Each row of a before or after table is a point. One or more steps were done to the points. Then noise was added and the rows were shuffled. The steps act on how far a point lies along the listed directions, d1 being the first. Write out the steps. A step turns or swaps two directions, mirrors them in a line or flattens them onto one, adds a multiple of one to another, or multiplies one. Angles are multiples of 10 degrees, from the lower direction toward the higher: turns from -170 to 170, lines from 10 to 170 but not 90. Use the fewest steps. Two steps may share a direction if one is a turn and the other turns, adds or multiplies; they go together, in the order done. Otherwise the lowest direction goes first.

Directions:
(1): 2.3 -2.1 4.3
(2): 4.6 -0.4 -2.7
(3): 1.4 4.9 1.7
Before (10 x 3)
1.1 4.0 5.7
-1.5 -0.4 2.3
1.1 -0.6 -1.0
-3.0 -0.2 1.6
1.1 3.6 3.6
0.8 -0.6 0.2
-0.3 1.3 1.4
0.3 -0.3 -2.8
-1.8 1.1 1.4
-0.1 0.9 2.2
After (10 x 3)
0.9 11.5 3.4
-1.3 0.2 -3.3
-2.1 0.9 -1.7
-0.7 4.0 0.5
-0.9 -0.7 0.6
-0.1 14.4 3.7
0.2 -1.9 0.9
0.2 4.1 0.5
0.1 3.1 -1.3
1.6 -3.4 -0.2
Steps: turn d1 and d2 by -100 degrees; multiply d3 by 2.5

Directions:
(1): 1.1 -6.0 0.2 1.2 0.8 3.3 -2.5 2.1 5.0
(2): -0.1 -0.8 -1.6 -3.6 2.5 -6.2 -4.8 -0.1 1.3
(3): 3.5 1.8 -1.5 -1.1 5.3 1.7 0.9 5.6 -2.1
(4): 4.7 -5.1 -2.3 0.8 -1.3 -1.2 0.5 -2.1 -4.9
Before (12 x 9)
3.1 -6.3 1.2 4.1 -3.5 8.0 1.4 -0.1 2.5
3.3 -3.8 -1.2 -2.4 5.9 0.2 -2.1 5.2 1.5
2.0 -1.4 -2.4 -0.5 0.0 -2.9 -1.5 -2.1 -4.0
2.3 0.7 -0.6 0.3 0.1 -0.7 1.1 -2.3 -4.4
6.0 -4.3 -2.6 -0.5 2.8 -2.8 -2.9 1.2 -2.0
2.6 3.1 0.0 -0.9 -0.1 -2.8 -0.9 -3.0 -3.5
0.1 1.6 -1.1 -0.6 -2.5 -2.0 2.8 -3.2 -3.3
0.4 2.3 -1.0 -1.8 2.0 -3.9 1.7 -0.1 -3.7
5.0 0.9 -4.0 -1.2 4.4 -4.9 -2.2 0.3 -5.7
0.6 2.1 1.8 7.7 -6.3 7.3 8.1 -1.8 -5.1
3.8 -0.7 -0.5 -1.0 2.3 0.9 0.9 3.4 -2.5
0.3 -3.5 -1.9 -3.0 1.0 -4.6 -2.7 -2.3 -0.5
After (12 x 9)
2.4 -4.2 0.0 0.2 -2.9 -1.7 -0.2 -2.6 -2.0
3.6 -8.9 -1.0 3.0 3.5 4.3 -5.6 6.2 7.5
3.2 0.2 -2.0 1.3 0.5 2.1 1.5 0.5 -4.9
-0.3 -1.4 -0.4 -1.8 -1.8 -6.9 0.7 -5.7 -4.6
3.6 1.1 0.8 1.9 -0.5 4.2 1.9 -0.6 -1.8
4.2 -3.2 -2.8 -4.2 4.6 -4.8 -7.2 2.0 2.9
4.2 -0.7 -1.5 4.0 -2.8 1.2 3.8 -3.8 -6.8
0.9 3.1 -0.6 -1.6 1.9 -0.2 3.7 0.2 -5.9
0.5 -1.5 0.7 2.3 -1.6 3.0 4.1 -1.4 -2.0
2.0 -0.7 -0.6 1.1 -0.1 4.6 2.9 2.1 -0.1
3.3 -1.8 0.2 1.8 0.6 3.0 0.8 -0.6 -1.8
3.9 0.4 -2.0 0.2 -0.5 -3.8 1.5 -2.5 -6.4
Steps: turn d1 and d2 by 110 degrees; mirror d3 and d4 in the line at 70 degrees

Directions:
(1): 5.4 3.0 0.6 -2.7 0.0 1.2 1.1 -8.1 0.9 -0.7 -2.6 -1.4 0.8 -3.2
(2): -1.2 1.6 -5.9 0.2 3.2 0.2 0.4 -2.1 -5.0 -0.3 -4.3 2.4 -3.7 4.0
(3): 4.4 5.4 2.3 2.2 -3.7 2.6 -1.5 3.3 -4.0 4.6 -0.2 2.2 -0.8 0.2
(4): -1.4 1.1 1.0 3.3 5.8 3.7 0.1 -3.2 -1.5 2.0 7.3 -0.6 -1.0 -0.8
Before (8 x 14)
-4.3 -2.0 -2.3 2.3 5.6 0.7 2.3 -2.1 1.0 -1.1 5.7 -0.4 -2.2 0.8
2.8 5.4 -3.8 3.7 2.4 2.6 -1.2 -1.3 -5.2 1.0 0.1 2.2 -2.1 2.4
3.6 -0.4 -1.1 -2.3 -1.1 -0.8 0.8 -7.5 1.2 -2.8 -2.8 -2.0 2.1 -4.2
-1.6 -3.1 2.0 0.3 -2.1 -2.4 1.7 6.8 5.2 -2.8 0.6 1.0 0.9 -1.1
-1.0 0.4 2.1 0.4 3.5 0.7 0.7 -2.6 1.4 -0.8 0.4 -1.2 1.5 0.0
5.6 -0.1 -1.6 -1.2 -7.8 0.1 1.5 0.7 -1.3 0.6 -4.6 2.8 0.1 -0.1
0.4 3.4 0.2 1.3 2.9 1.7 -1.6 1.1 -1.3 3.1 2.0 -0.1 -0.5 -1.6
-2.8 -6.2 -2.3 -8.3 -4.3 -7.3 2.9 -0.5 8.5 -7.9 -5.6 -4.1 1.8 -1.5
After (8 x 14)
5.3 1.6 3.3 0.7 -2.7 1.8 -0.7 -4.6 0.8 1.4 2.3 -1.8 2.8 -5.5
0.6 3.5 -0.4 3.5 2.5 2.7 0.5 4.1 -3.2 1.6 1.1 4.2 -3.0 1.4
1.0 1.1 3.2 0.0 -1.5 -0.3 -0.1 1.4 1.0 0.4 -3.1 0.0 2.2 -0.2
1.0 -2.5 -2.8 0.6 3.1 3.3 2.5 -7.5 -0.8 -0.8 4.9 0.1 -0.6 -1.5
2.0 6.6 6.6 5.2 -0.6 6.4 -0.4 3.1 -2.3 7.1 12.3 -0.6 -1.4 -2.4
-1.5 -4.2 -2.9 -1.5 1.8 -3.6 0.5 -1.3 4.8 -6.2 -1.7 -2.3 2.4 0.2
-0.8 -0.1 -2.2 -3.0 0.5 -2.0 -1.3 0.5 1.0 -1.0 -5.0 -0.2 0.6 -0.6
0.2 -1.1 0.4 0.5 -5.8 -2.5 0.9 7.5 2.6 0.2 -2.1 0.4 0.1 0.9
Steps: turn d2 and d3 by -130 degrees; turn d1 and d2 by -30 degrees; multiply d4 by -1
